Each row of a before or after table is a point. One or more steps were done to the points. Then noise was added and the rows were shuffled. The steps act on columns, c1 being the first. Write out the steps. A step turns or swaps two columns, mirrors them in a line or flattens them onto one, adds a multiple of one to another, or multiplies or shifts one. Angles are multiples of 10 degrees, from the lower column toward the higher: turns from -170 to 170, lines from 10 to 170 but not 90. Use the fewest steps. Two steps may share a column if one is a turn and the other turns, adds or multiplies; they go together, in the order done. Otherwise the lowest column goes first.

Before:
[[ 20  53]
 [-28  14]
 [ 11 -42]
 [-21 -53]
 [ 53 -42]
 [ 95 -23]
 [-31  12]
 [ 13  15]
 [ -4   3]
 [ 20  72]
 [-46 -32]
 [-45 -23]]
After:
[[-32  28]
 [ -2 -33]
 [ 55 -11]
 [ 72 -17]
 [-11  69]
 [-43 -23]
 [-60   9]
 [ 28  92]
 [-53 -23]
 [ 19   4]
 [ -5 -34]
 [ -1  -6]]
Steps: mirror c1 and c2 in the line at 30 degrees

Before:
[[  5  36 -30]
 [ 47  30  29]
 [-39 -26 -47]
 [ 20  25  18]
 [ 24 -25 -78]
 [-55 -10 -41]
 [-17 -62 -43]
 [ 39  25 -39]
 [-24  57 -80]
 [  6 -21 -55]
 [ 10  28 -40]
 [  6 -52 -25]]
After (12 x 3):
[[ 47  30  -5]
 [ 25 -24 -94]
 [ 20  25   4]
 [  7 -21 -60]
 [-39 -27 -18]
 [  6  35 -33]
 [ 39  26 -66]
 [ 10  29 -49]
 [-16 -61 -31]
 [-24  57 -64]
 [-57 -10  -3]
 [  6 -52 -29]]
Steps: add -0.7 times c1 to c3

Before (9 x 4):
[[-15 -53 -18 -62]
 [ 27  25  10  27]
 [  9 -57 -26  30]
 [ 41 -56  65  11]
 [  1 -43 -13  -4]
 [-74 -11 -49 -32]
 [ -2 -22  12 -35]
 [-34  -3  25  33]
 [ 29  43 -95   8]]
After (9 x 4):
[[ 41 -74 -51 -42]
 [-74 -13  27  51]
 [ 29  57  86  41]
 [ -3 -27 -29  23]
 [ 10 -72  37 -13]
 [-34  -4  -6 -41]
 [-14 -70 -16  64]
 [  1 -55   9  10]
 [ 26  32   4 -30]]
Steps: multiply c2 by 1.3; turn c3 and c4 by -150 degrees

Before:
[[  0 -47  39  44   9 -59]
 [ 31 -59   8  64 -27  31]
 [ 15  -7  18  18   4  15]
 [  1  50  47  19   0  42]
 [-25  43  17  -8  14 -37]
 [ 37  27  47  23   9 -10]
 [-25 -55  -6  75 -16  29]
 [  3 -52   6  41 -23   8]
 [ -2  -9 -43  18 -75  20]
 [  5  11 -29  14  10  24]
 [ 27   8  29  -1   0 -43]
 [-21  14 -23  83 -47 -21]]
After, 12 rows:
[[ 48  -1 -33  40  -2  68]
 [-57 -25 -69 -32 -14  45]
 [  9   3  -1 -35  11  39]
 [-47   3 -54  19   9 -94]
 [  6  26  -8  29   1 -69]
 [ 12 -21 -74 -51 -48 -35]
 [ -4  15 -24  13   2  23]
 [-52   3 -40  -7 -26  15]
 [ 29  38 -35  36   7 -17]
 [ -7  -2  -2 -44 -74  30]
 [ 42 -25   4  16  15 -57]
 [-61  31 -63 -13 -26  46]]
Steps: swap c1 and c2; turn c3 and c4 by 110 degrees; multiply c6 by 1.6

Before, 12 rows:
[[-10 -20  20 -43 -18 -59 -41 -17]
 [-17 -18  37 -24  41 -54  19   5]
 [-34 -93  15  25   4 -21 -11 -51]
 [ 19 -45 -29  18 -23  29 -89 -29]
 [ 23 -85 -21  30 -62  26 -15 -24]
 [-18   2  45 -52  46   5  29  40]
 [-40  10  31  -7  18  14  -1 -11]
 [ 15 -24  23  35 -48   6 -32 -49]
 [-78   1   3 -31   7 -60  25  19]
 [-63  -9  38 -34  58  -1  25  29]
 [-53   7  24 -95  32 -25  33 -25]
 [ 26 -35 -43  32  -6 -16 -17 -53]]
After, 12 rows:
[[ 29   9  33  -8   3 -22  -2  30]
 [-27   2  46 -53 -19 -43  28  35]
 [ 33 -24  22  36  29  37 -32 -38]
 [ 20 -20  22 -42 -41  46 -41  -1]
 [ 15 -45 -30  17  36   4 -87 -31]
 [ 34 -34 -45  31 -11  14 -17 -50]
 [  8 -82 -20  29  55  39 -15 -32]
 [ 21   2   4 -32 -55  26  25  78]
 [  4 -18  38 -23 -68 -10  17  18]
 [  8  -7  39 -34 -31 -49  24  67]
 [ 61 -94  14  25 -20   6 -11   6]
 [ 48   8  23 -95 -36 -14  33  33]]
Steps: mirror c1 and c8 in the line at 120 degrees; turn c5 and c6 by -120 degrees

Before (13 x 9):
[[-12  14  -6  11 -37 -23 -41  56  40]
 [ 22  12 -24  23 -50 -32 -18 -18  25]
 [-19  26   4  38 -36   6  18  38  29]
 [-24   3  16 -52 -43   9  25  -2  -3]
 [ 17   3 -47 -15  12   2   0   8 -18]
 [  8  -4  -9  -2 -66  11 -20  25  50]
 [ 19  12 -52  -4 -13   7 -43  44  -1]
 [-18   7  19  -9 -11  44 -34 -22  27]
 [-28 -82  11   6   3 -34 -42  -9  15]
 [-27 -10  -8 -40  23  23 -33 -13  53]
 [ 14 -20 -43 -21 -55  32 -24  46  -1]
 [ 19   4 -33  42 -28  17  17  18  13]
 [ 25 -21  37   4 -46 -19 -62  95  60]]
After:
[[-23  -2  15 -54 -31  10 -36  -3  -4]
 [  6  -4  -9   1   9  11 -69  27  49]
 [ 15   2 -41 -14   1   0  13   9 -20]
 [ 15 -20 -46 -22  11  30 -60  48   0]
 [ 25 -22  37   3  53 -21 -54  97  59]
 [-29 -83  13   6  43 -33  -2  -9  16]
 [ 22  12 -28  25   8 -28 -51 -19  24]
 [-17   9  18 -12  31  43 -16 -20  27]
 [-16  28   5  39 -23   9 -33  39  32]
 [-28 -12  -7 -39  35  22  17 -15  53]
 [ 16  10 -53  -4  42   7 -21  48  -4]
 [-11  16  -9   9  34 -24 -44  56  41]
 [ 18   5 -34  43 -20  15 -26  20  13]]
Steps: turn c5 and c7 by 80 degrees

Before:
[[-44 -29  63 -23 -27   0   9  33   1 -28 -45]
 [-57  -8  59 -32 -38  35 -12   4 -56 -14 -38]
 [ 21  64 -11  38  21  10 -58 -44  23 -36  -3]
 [  3   4 -28  34 -58  47   8   6   4  -7 -41]
 [-49 -35  36   4 -22  12 -44  18 -39  51  15]
 [-16  43 -31  26  26  19  24  29 -16  28   6]
 [-56  28 -18  49  21 -45  10  32 -51   6  38]
 [-40  52 -25 -47 -48 -37 -40 -50 -12 -10 -55]
 [-69  37  21 -27 -41  45 -58 -24  26 -38   1]
 [-27   6  52 -47  14  -9  22 -65 -11 -30 -21]
 [ 10 -10  31 -43 -14  -4 -41 -11  14 -21  16]
 [  3 -46  51 -12  33 -34   5 -50  31  26   6]
 [-26 -34 -26 -38  18  20 -43 -16 -11 -26 -23]
 [-10   7 -16  16  10  20 -29  12  24  54 -17]]
After:
[[ 12  -9 -46  31 -12  -3 -42 -12  14 -23  33]
 [ 30   5  33 -30 -27  20   7   8   3  -6 -50]
 [-15 -45 -12  52  15 -10   4 -51  29  26  82]
 [ -2  52 -50 -24   1 -14 -42 -48 -11  -9  18]
 [-11   9  14 -17   9   8 -26  11  24  54 -36]
 [-43  27  50 -18  34 -20  10  33 -51   7 -10]
 [-17  37 -28  22  19  18 -60 -24  27 -38  37]
 [-22 -36 -37 -28  21   7 -42 -19 -14 -25  -2]
 [-16  -8 -30  55  15  17 -13   5 -57 -15 -43]
 [-10 -30 -21  61  12   0  11  37   0 -27 -95]
 [-18 -35   7  36  16   4 -44  18 -41  51 -13]
 [-24  44  26 -31  19   8  23  27 -16  27 -38]
 [-26   6 -49  52  18  -5  21 -64  -9 -32  76]
 [  2  64  36 -12   0   3 -59 -46  24 -36  62]]
Steps: flatten c1 and c5 onto the line at 140 degrees; swap c3 and c4; multiply c6 by 0.4; add -1.5 times c8 to c11

Before, 11 rows:
[[-29 -92  20  -2 -58  45  25  20 -15 -17 -32  20]
 [  6  26  21   2  15  10   6  -6 -18 -54  -2  28]
 [ -6  -5  22  16  -5  15  -1 -21 -10  20   0 -12]
 [  4   3  -9  16  32  36 -17  20 -26  11  -1 -47]
 [-26  14   0   7  31  50  14   9 -23  13  -1  26]
 [ 13   8 -12  11 -19  -2  17  18   8  14 -30   4]
 [  9  11   8 -55  36  27   6 -46 -17 -50  -9  -7]
 [ -7  21  -2  15  42   7 -25 -18 -14   8 -33  -8]
 [ 66  20 -33   9  27  -3 -22  11  26 -12   7  32]
 [-33 -28   0   8   9   0  17  20 -10 -15  12  10]
 [-26  20 -10  12 -27   3 -21  14   0   1   1  23]]
After:
[[ -8   0  22  18  -7  18   5  15 -15 -24   0 -14]
 [ 67 -24 -31  11  26  -3 -22   5  17  23  11  37]
 [ -3 -21  -3  15  45   8 -28   6 -18 -17 -36  -6]
 [  9  17 -13  11 -22  -1  -6   6  23  -6 -37   5]
 [-26  10  20  -1 -60  45  93 -28   8   5 -40  21]
 [ 10   5   7 -59  36  29 -14 -12 -62  28 -10  -8]
 [-25  18   3   1  28  51 -11 -15   2 -25  -1  23]
 [  6   8  19  -1  15  13 -26 -38 -34  28  -1  28]
 [-33  13  -3  10  11   1  32 -27   8   5  16  12]
 [  6 -19  -8  14  30  37  -6 -19  11 -25   1 -45]
 [-27 -16  -9  10 -29   2 -26  -6  12  -1  -1  21]]
Steps: turn c2 and c7 by -80 degrees; turn c9 and c10 by 140 degrees; turn c8 and c9 by 120 degrees; multiply c11 by 1.3

Before (14 x 14):
[[ -8   6 -13 -64  -4  -1 -33 -38   3 -36  -5 -11  36   0]
 [-21   1 -56  15  13 -57   3  31  -3  21 -29 -15   8  19]
 [ -8  39   2  -3  34  10  49  31  -4  43 -29   9  62 -37]
 [-51 -22  23   5  53  25   4  54  35  20   7 -30 -40  42]
 [ 64  36   6  11 -31  34 -26   7 -23  28 -13 -10  53  33]
 [-63  -7  10  31 -25   1  24  -1 -15 -25 -11 -23 -44  39]
 [  9  35 -28 -25  20  11 -11 -16 -24   9  29  19  25 -20]
 [ 18 -35  23  22  20 -21  21 -38  47  43 -30   6   5   3]
 [ -7 -29 -11   9  18  53  26  19   7  12  37 -42   8  53]
 [ 24 -45  -7 -29   4  -2   7 -16  24  29 -58  26 -22  36]
 [-19 -60  35 -51  -8   1 -17   6  16 -32  -6  57  15 -38]
 [ 51 -63 -22 -31   5 -10 -33 -16  34  23 -95  -3 -35 -42]
 [ 29  23 -51 -16   7 -35  39   7  50 -10 -19  -5 -14  10]
 [-62  -5 -24  14  -1  17   6   5  39  13   9  29  15  10]]
After:
[[ 66   5 -19 -25  23 -61   3 -10   2  22  17  -8   8 -22]
 [ 15  15  -2 -49  42  52  30 -12 -19   8 -10 -40  10  38]
 [-44 -12 -41 -33 -20  32 -31 -21  41  26  14 -25  52  -6]
 [-16  19 -22 -13 -16  -3   7  16 -48  28  71  27 -19 -14]
 [ -8  36  36  62 -41   0 -15 -14 -46 -35  21  59  16  16]
 [ 31  17  54 -52 -10   2  26  14   6 -26   0 -36 -40  -9]
 [ 37  -9  55 -38  66  27   6 -45 -43  18  12  -7 -38  19]
 [ 15 -24   7  32  20  11  46 -26  29  43  11  31  60 -34]
 [-18  22 -54  51  10 -11 -37  11 -67  27  63   3 -38 -70]
 [-38  -2  -1 -13   9 -25  21  20 -58  46   6  20   1 -32]
 [ 59 -22  28 -14 -22  17   5  13 -33  17  -9  32  13   1]
 [ 24 -47 -57   2  10 -32  39   1 -25  -7  24  -2 -18  -4]
 [ -3  -5   0  31   3   2 -36  40   2 -34  44 -14  34  30]
 [ 10  -9 -24  29   3  13 -12  18  38   5 -10  31  23  35]]
Steps: turn c1 and c3 by -50 degrees; turn c1 and c8 by -160 degrees; turn c2 and c9 by 140 degrees; turn c4 and c14 by 120 degrees; turn c11 and c14 by 130 degrees; multiply c12 by 1.3; turn c5 and c12 by 30 degrees
